Every row gives one point. The points of each table are mixes of a few directions, plus a little noise. Count the directions of each table, and those that both share. Where both have some left over, give the other angles between the two spaces (their principal angles), to ten degrees, smallest first.

First (4 x 2):
[[-1.17  1.87]
 [ 1.32 -2.12]
 [-1.04  1.68]
 [ 0.90 -1.42]]
Second (6 x 2):
[[ 0.55 -0.87]
 [-0.70  1.21]
 [ 0.36 -0.54]
 [-2.10  3.40]
 [ 0.74 -1.19]
 [ 1.26 -2.01]]
Directions: first 1, second 1, shared 1

First (7 x 4):
[[ 4.44 -1.28  0.11 -1.57]
 [-3.13  1.63  1.00 -1.27]
 [-1.38 -1.04 -1.66 -1.19]
 [-0.67  1.36  1.45 -0.37]
 [ 0.49 -0.63 -0.79  2.12]
 [ 0.15 -0.75 -1.09  1.11]
 [ 0.06  0.78  0.91  1.03]]
Second (7 x 4):
[[ 0.29  1.49 -0.56 -1.61]
 [-3.41 -1.82  0.14 -1.10]
 [ 1.06  0.39 -1.80  2.20]
 [-1.57 -2.33  3.21 -0.92]
 [ 1.88  1.05  0.46 -0.29]
 [ 0.68 -0.41 -0.55  2.03]
 [ 0.97  1.37 -1.03 -0.16]]
Directions: first 3, second 3, shared 2; angles 80

First (7 x 9):
[[-2.12 -1.01  0.32  0.15  2.44 -0.19 -0.24 -0.41 -0.77]
 [-0.17 -0.83 -0.62  1.04 -4.11 -1.61  0.02 -0.16 -0.71]
 [ 0.46  1.13 -0.89  2.37 -2.48 -1.50 -2.01  0.73  1.22]
 [-2.66 -2.45 -0.41  0.18  2.33  0.48  0.38 -1.32 -1.27]
 [-1.23  1.23  0.75 -0.33  1.28 -0.26  0.50 -0.98  0.65]
 [ 1.08  0.58 -0.60 -0.03 -0.18  1.25  0.37 -0.53  1.06]
 [ 4.67  1.43  1.56 -3.35  0.82  1.83  0.99  2.66 -0.20]]
Second (9 x 9):
[[-0.84  0.68  0.02  1.18 -2.25  2.68  0.34  0.73 -2.19]
 [ 0.94 -0.43  0.31  1.00  2.59 -0.55  1.15  0.03  0.03]
 [-0.48 -0.20  0.11 -0.77  2.46 -1.54  0.19  0.64  2.12]
 [-1.73  1.83 -1.23 -1.20 -3.36  1.43 -0.85  1.00 -0.53]
 [ 1.66  0.79 -1.11  0.27  3.46 -1.66  1.52  0.12  0.32]
 [ 2.45 -2.39  1.25  0.41  0.44 -1.63 -0.72 -2.77  0.01]
 [ 1.22  0.15 -0.96 -1.65  1.85 -2.96 -0.37 -0.83  1.97]
 [-0.92 -0.48  0.57 -0.47 -2.00  0.61 -1.08 -0.21  0.12]
 [-2.31  0.08  1.01  1.23 -3.19  3.64 -0.16  1.30 -1.86]]
Directions: first 5, second 4, shared 0; angles 40, 60, 70, 90

First (10 x 14):
[[ 0.13 -3.03 -0.31  1.17 -1.82  0.86  1.00  0.09 -0.51 -0.84 -0.50  3.68
  -0.17 -0.15]
 [-0.07 -0.05  0.82  1.29 -1.09 -0.13 -0.39 -0.47  0.77  0.01  0.54 -0.70
   1.27 -0.11]
 [ 0.77  3.65 -0.80 -0.28  2.58  1.21 -1.07  2.50 -2.05 -0.58  0.44  0.06
   3.09 -1.07]
 [ 0.16  2.13 -1.23  0.32  1.62 -0.23 -0.02  1.48 -1.57 -1.15 -0.31  1.08
   1.08 -1.91]
 [ 0.82  1.73  0.14 -0.98 -0.59  1.77 -2.24  0.14 -0.12  1.15  3.87 -2.06
   3.16  1.08]
 [ 0.07  0.92  1.03 -2.66  2.14  0.89  0.62  0.31  0.20  1.89 -1.41 -1.81
  -1.90  2.52]
 [-0.47 -0.15  1.57  0.18 -0.11 -1.18 -0.31 -1.49  2.00  0.84 -1.25 -2.94
  -1.21  1.15]
 [-1.50 -0.51  1.93  1.90 -1.03 -2.19  2.55 -1.39  1.84  0.37 -1.00 -1.40
  -0.53 -1.23]
 [-0.24 -1.20 -1.13 -2.24 -0.18  0.82  1.67  0.06 -0.70  0.68  1.39  1.34
  -1.94  0.40]
 [ 0.17 -3.46 -2.05  1.44 -1.49 -1.57 -1.73 -1.31  0.13 -2.52 -1.78  2.82
  -3.12 -0.61]]
Second (9 x 14):
[[ 0.74 -2.57  1.26 -5.05 -2.88 -0.48  0.69  2.57 -1.18 -1.19 -2.04 -1.64
  -1.23 -2.09]
 [ 0.20 -0.13 -0.02 -0.23 -0.15 -0.05  0.16  0.41  0.23  0.04 -0.16 -0.20
  -0.03 -0.08]
 [-0.99  1.34  0.10  1.88  1.53  0.46 -1.35 -2.57 -0.91 -0.29  0.99  1.19
   0.50  0.96]
 [ 0.17 -2.17  1.28 -4.58 -2.35 -0.26  0.11  1.42 -2.01 -1.47 -1.60 -1.28
  -1.11 -1.80]
 [-0.57  2.33 -0.82  4.11  2.38  0.55 -0.79 -2.49  0.74  0.80  1.74  1.42
   1.02  1.81]
 [-0.37  2.01 -0.97  3.81  2.14  0.29 -0.46 -1.84  1.17  1.08  1.51  1.21
   0.92  1.54]
 [ 0.56 -1.93  0.77 -3.76 -2.27 -0.36  0.61  1.91 -0.76 -0.91 -1.51 -1.31
  -0.91 -1.63]
 [ 0.19  1.28 -0.94  2.88  1.26  0.02  0.33 -0.37  1.64  1.35  0.89  0.59
   0.69  1.09]
 [ 0.38  0.22 -0.55  0.73  0.24 -0.19  0.57  0.70  1.13  0.74  0.20 -0.12
   0.20  0.20]]
Directions: first 6, second 2, shared 0; angles 70, 70

First (11 x 20):
[[ 2.83 -0.07 -0.86  2.56  0.41  1.11 -1.86  2.17  3.68 -0.68  0.22 -1.33
  -0.23  1.13 -0.61  2.06  1.18  0.04  0.88  0.51]
 [-0.72 -1.43 -1.43 -1.76 -0.63 -1.37 -2.76 -1.90 -0.69  1.03  0.01  0.23
   3.32 -0.78  0.19  0.55 -0.27  0.59 -1.25  1.73]
 [-1.20 -0.13  0.46 -0.99 -0.15 -0.47  1.69 -0.89 -2.25 -0.05 -0.38  0.57
  -0.19  0.16  0.22 -1.17 -0.25 -0.15 -0.20 -0.16]
 [ 2.35 -0.19  0.45  3.23  0.73  1.52  3.84  2.52 -0.11 -2.58 -1.27 -1.15
  -2.96  4.11 -0.70  0.14  2.22 -0.84  2.03 -0.02]
 [-0.86  2.86  1.82 -0.17  0.37  0.96 -0.42  0.93  2.55  1.22  1.75  0.66
  -2.37 -3.53  0.39 -0.54 -1.99  0.04 -0.06 -3.02]
 [-0.07 -1.40 -1.56 -1.08 -0.49 -1.07 -2.95 -1.34  0.06  0.77 -0.01 -0.10
   3.09 -0.40  0.03  0.97  0.06  0.54 -0.97  1.80]
 [-2.00  1.66  1.79 -1.21  0.08  0.10  2.03 -0.44 -1.23  0.60  0.56  1.09
  -1.91 -1.93  0.50 -1.81 -1.53 -0.22 -0.20 -2.13]
 [ 0.35 -2.15 -1.61 -0.46 -0.42 -1.00 -1.02 -1.15 -1.44 -0.29 -0.94 -0.35
   2.59  1.67 -0.20  0.65  1.04  0.21 -0.41  2.40]
 [ 0.14  1.17  0.36  0.18  0.15  0.49 -1.55  0.61  2.29  0.77  1.04  0.04
  -0.46 -1.88  0.09  0.41 -0.86  0.18 -0.12 -1.07]
 [-1.31  2.10  2.69  0.28  0.53  1.00  5.10  0.88 -1.82 -0.74 -0.03  0.79
  -4.37 -0.09  0.28 -2.40 -0.72 -0.80  0.93 -2.91]
 [ 0.50 -2.51 -2.12 -0.59 -0.53 -1.23 -2.09 -1.36 -1.06 -0.06 -0.90 -0.45
   3.48  1.54 -0.21  1.11  1.13  0.39 -0.64  2.91]]
Second (9 x 20):
[[ 2.60  1.28 -2.78  3.26 -2.78 -0.28 -2.87 -3.26  2.23 -3.65  0.80 -2.09
   1.11  0.41  1.81  1.14 -0.32  1.20  2.89  2.29]
 [ 1.16 -1.24 -0.87  0.55 -0.78  2.16 -0.19  0.79  0.21  0.21 -1.04 -0.84
   1.34  2.74 -0.12  1.52  1.83 -0.71  0.24  0.43]
 [-0.02 -0.77  0.17 -0.40  0.21  0.96  0.48  0.96 -0.35  0.79 -0.59  0.06
   0.34  1.06 -0.40  0.41  0.83 -0.52 -0.46 -0.26]
 [ 0.74 -1.14 -0.49  0.18 -0.41  1.83  0.09  0.94 -0.02  0.49 -0.94 -0.52
   1.02  2.24 -0.25  1.17  1.55 -0.69 -0.05  0.16]
 [-0.21 -0.18  0.24 -0.30  0.25  0.12  0.28  0.35 -0.21  0.37 -0.12  0.17
  -0.05  0.07 -0.19 -0.05  0.11 -0.15 -0.28 -0.21]
 [-2.64  0.59  2.45 -2.36  2.35 -2.11  1.78  0.96 -1.44  1.78  0.65  2.02
  -2.01 -3.09 -0.88 -2.21 -1.74  0.08 -1.84 -1.71]
 [-2.94  2.39  2.37 -1.76  2.17 -4.53  0.92 -1.07 -0.84  0.24  2.05  2.16
  -3.05 -5.87 -0.09 -3.43 -3.82  1.28 -1.04 -1.33]
 [-0.61 -0.64  0.71 -0.92  0.74  0.49  0.87  1.18 -0.66  1.19 -0.45  0.50
  -0.10  0.38 -0.60 -0.08  0.44 -0.51 -0.87 -0.64]
 [ 1.91 -0.31 -1.79  1.77 -1.73  1.37 -1.36 -0.85  1.09 -1.42 -0.37 -1.47
   1.40  2.06  0.70  1.53  1.12  0.03  1.40  1.27]]
Directions: first 3, second 2, shared 0; angles 30, 70

First (9 x 32):
[[-0.68 -1.13 -1.99 -0.22  0.60  0.11  0.89  0.59  0.16  0.14  0.75 -0.24
  -2.29 -0.45  1.59 -0.40  0.13 -0.11 -1.46 -0.97 -0.67  0.65  1.84  0.02
   0.78 -1.40 -1.36 -0.09  0.59  0.25 -1.62 -0.57]
 [-0.31  0.01  0.24 -0.09 -0.07 -0.97  0.97 -1.26  1.49 -0.32  0.08  0.25
   0.57 -0.32 -0.05  0.14 -0.33  0.04  1.22  0.94  0.79  0.47 -0.88 -0.20
  -0.78  0.39 -0.28  0.21 -0.81  0.68  0.61 -0.21]
 [ 0.75  0.14 -0.30  1.52  2.87  2.58 -2.52 -1.05  1.63  0.13 -0.60  2.58
  -4.00  0.01 -0.65 -5.38  1.07 -1.22  6.23  1.13 -0.91  2.44 -0.18 -2.59
   0.80 -1.27  4.14  2.06 -2.38  1.75 -0.13 -1.47]
 [ 0.00  2.23  1.21  2.45 -2.54 -0.53  2.50  1.22 -0.27  0.90 -2.60  1.75
   2.38  0.61  0.46  3.22  1.96  0.29 -2.99  0.70 -1.24 -3.30 -0.17 -0.38
  -1.22  3.08  1.31  0.18 -0.79  0.08  0.97 -0.29]
 [ 0.98 -1.26 -2.72 -1.46  1.22 -0.59  0.28  0.23 -1.17 -0.78  0.48 -2.20
  -1.41 -2.21  2.71  1.01 -0.42  0.79 -1.29 -1.95 -0.66  0.74  0.69  0.71
  -0.18 -2.17 -3.35 -0.73  0.85 -2.04 -0.52 -0.48]
 [ 0.37 -0.33 -0.23 -0.42  0.27  1.80 -2.10 -0.01 -0.50  0.06  0.52 -1.69
  -0.29  0.17  0.46 -1.27  0.82 -0.26  2.04 -1.49 -0.41  0.54 -0.04 -0.46
   0.03 -1.64  0.66  0.28  0.33 -0.88 -0.13 -0.05]
 [ 1.42  0.00  0.35 -1.27  1.26 -2.32  0.18 -1.11 -0.46 -1.12 -0.29  0.33
   0.99 -1.58 -1.01  1.13 -2.19  1.01 -0.14  1.28  1.27  0.50 -1.60  1.06
  -0.31  0.85 -1.66 -0.79 -0.34 -0.67  1.37  0.40]
 [ 0.58 -0.83 -0.97 -0.66  1.36  0.60 -1.46  1.37 -2.14 -0.11  0.60 -0.26
  -1.79 -0.21 -0.16 -0.61 -0.73  0.24 -1.73 -1.01 -0.59  0.32  1.38  0.68
   1.66 -0.91 -0.74 -0.56  1.29 -0.91 -1.16  0.32]
 [-3.13  1.06  4.47  0.23 -4.80 -0.57  1.20 -0.11  1.17  1.04  1.14 -0.44
   5.84  4.02 -3.34  2.23 -0.23 -0.71 -2.03  1.37  2.42 -2.42 -0.99  0.95
  -0.68  3.17  1.32 -0.32  1.38  1.72  0.46  2.24]]
Second (9 x 32):
[[-2.90 -1.67 -0.71  1.46  1.06  1.61 -0.25 -0.42 -2.08  0.18  1.12 -0.39
   0.69 -0.48  2.13  0.82 -1.31  1.30 -0.14 -1.12 -1.44 -3.19 -2.35  3.12
  -1.80  2.26 -2.84  1.31  1.59  1.87  1.89 -1.33]
 [ 0.09  0.80  0.72 -1.38 -0.75 -0.75 -0.82  1.60  0.28 -0.24  2.45 -0.10
   1.50 -0.50  0.97  0.33  3.52  2.06 -0.99  1.01  1.89  2.96  2.47 -1.80
  -2.11  1.70  0.92 -2.50  2.31 -2.37 -2.57  1.32]
 [-1.78  0.70 -0.76 -0.94 -0.53 -0.07  1.14 -2.13 -1.36  2.31  1.01 -1.08
   1.42 -1.17  0.21  1.78 -2.99  0.05 -0.12 -2.13 -1.36 -2.46  0.26  0.50
  -2.37  2.49 -0.71  1.59  3.54  1.34  1.39 -1.44]
 [-0.15 -0.78 -0.35  0.85  0.37 -0.40 -0.79  0.17 -1.03 -1.26  1.42 -0.79
   1.43  0.83  0.88  0.88  1.24 -1.94 -1.19  1.12  0.38 -0.09  0.09 -0.01
  -1.58 -0.09 -0.38 -1.37 -0.30 -0.18 -1.09  0.58]
 [ 0.30 -0.49  1.23  0.14  0.56  1.19 -0.99  3.11  1.70 -1.22 -0.72  1.80
  -2.08 -0.35  0.46 -2.63  3.03  4.04  1.09  0.90  1.18  2.37 -0.54  0.41
   2.40 -0.38  0.23 -0.61 -1.48 -1.48 -0.71  0.75]
 [ 0.78  2.03 -0.04 -2.17 -1.43 -1.34  1.02 -1.25  0.64  2.11  0.16 -0.62
   0.80 -0.84 -1.44  0.93 -1.08 -0.18 -0.10 -0.68  0.13  1.02  2.60 -2.26
  -0.65  0.67  1.77  0.03  2.34 -0.79 -0.53  0.09]
 [ 1.93  0.77  0.13 -0.49 -0.65 -1.41 -0.08 -0.20  0.82 -0.50 -0.45 -0.25
  -0.04  0.67 -1.31  0.00  0.56 -2.54 -0.31  1.11  0.61  1.61  1.42 -2.06
   0.69 -1.84  1.76 -1.17 -1.42 -0.99 -1.41  1.00]
 [ 0.75  0.90  0.06 -0.60 -0.22  0.27  1.17 -1.14  1.16  1.48 -2.68  0.53
  -1.93 -0.39 -1.87 -0.80 -2.92  0.04  1.46 -1.37 -1.21 -0.83 -0.48  0.13
   2.69 -1.09  0.62  2.14 -0.90  0.93  1.76 -0.90]
 [ 0.57 -2.35 -0.31  3.04  1.61  1.07 -0.82  0.55 -0.31 -2.81 -2.28  0.74
  -1.89  1.79 -0.01 -1.31 -0.37 -2.89  0.49  1.28 -0.80 -1.43 -3.34  2.15
   2.90 -3.47 -1.31  0.57 -5.50  1.44  1.24  0.04]]
Directions: first 6, second 4, shared 0; angles 50, 80, 80, 90
